Each point is reached from the start by the listed moves, each made once or not at all, plus a little noise. Is the number of moves made odd or even? Then give how often each move was made.

Moves:
(1): -219; 221; 502; -100; 37; 278
(2): -15; 110; 123; 129; 97; -134
(3): -188; -26; 179; 87; 208; 126
Start: -10; 1; -135; 63; -22; 32
Points:
-211; 91; 176; 280; 293; 25 -> even (0, 1, 1)
-1; 11; -127; 69; -3; 44 -> even (0, 0, 0)

Moves:
(1): 119; -38; -71; 178; -65; -22; 87; 14; -47; -4; -112; -99
(2): 6; 42; -136; 34; -123; -85; -212; 55; 56; -21; 97; -71
(3): 117; 108; 73; -96; 102; -21; -14; -74; -48; 26; 150; -13
(4): -11; 45; 9; 17; 0; 108; -1; -18; 143; 15; -87; 104
(5): 42; -25; -154; 9; 44; 98; 12; 193; 83; 58; -31; -3
(6): -46; -57; 43; -258; -20; 167; -117; 62; 32; 27; -161; -95
(7): 82; -55; -191; -92; -51; 118; -1; 51; 97; -68; 32; 8
(8): 85; 185; -81; -87; -82; -3; -42; 15; -82; -45; 1; -31
(9): 105; 5; 59; 16; -47; -221; -10; 113; 68; 3; -12; -33
Start: 26; 125; -55; -55; -5; -30; -68; -71; -4; -110; 20; 214
Points:
331; 294; -121; 63; -192; -148; -18; 61; 66; -155; -170; 149 -> even (1, 0, 0, 1, 0, 0, 0, 1, 1)
283; 142; -351; -287; -167; 131; -310; 46; 85; -165; 17; -45 -> odd (1, 1, 1, 0, 0, 1, 1, 0, 0)
579; 384; -541; -65; -217; -58; -247; 278; 272; -160; 76; 63 -> even (1, 1, 1, 1, 1, 0, 1, 1, 1)
83; 139; -331; -7; -79; -20; -268; 182; 137; -80; 89; 128 -> even (0, 1, 0, 0, 1, 0, 0, 0, 0)
358; 312; -158; -577; -91; 2; -257; 87; 63; -157; 27; 57 -> odd (0, 0, 1, 0, 0, 1, 1, 1, 1)
582; 358; -559; -101; -234; -164; -242; 298; 138; -164; 156; -42 -> odd (1, 1, 1, 0, 1, 0, 1, 1, 1)
242; 115; -211; 163; -240; -346; -192; 122; 74; -132; -20; 19 -> odd (1, 1, 0, 0, 0, 0, 0, 0, 1)
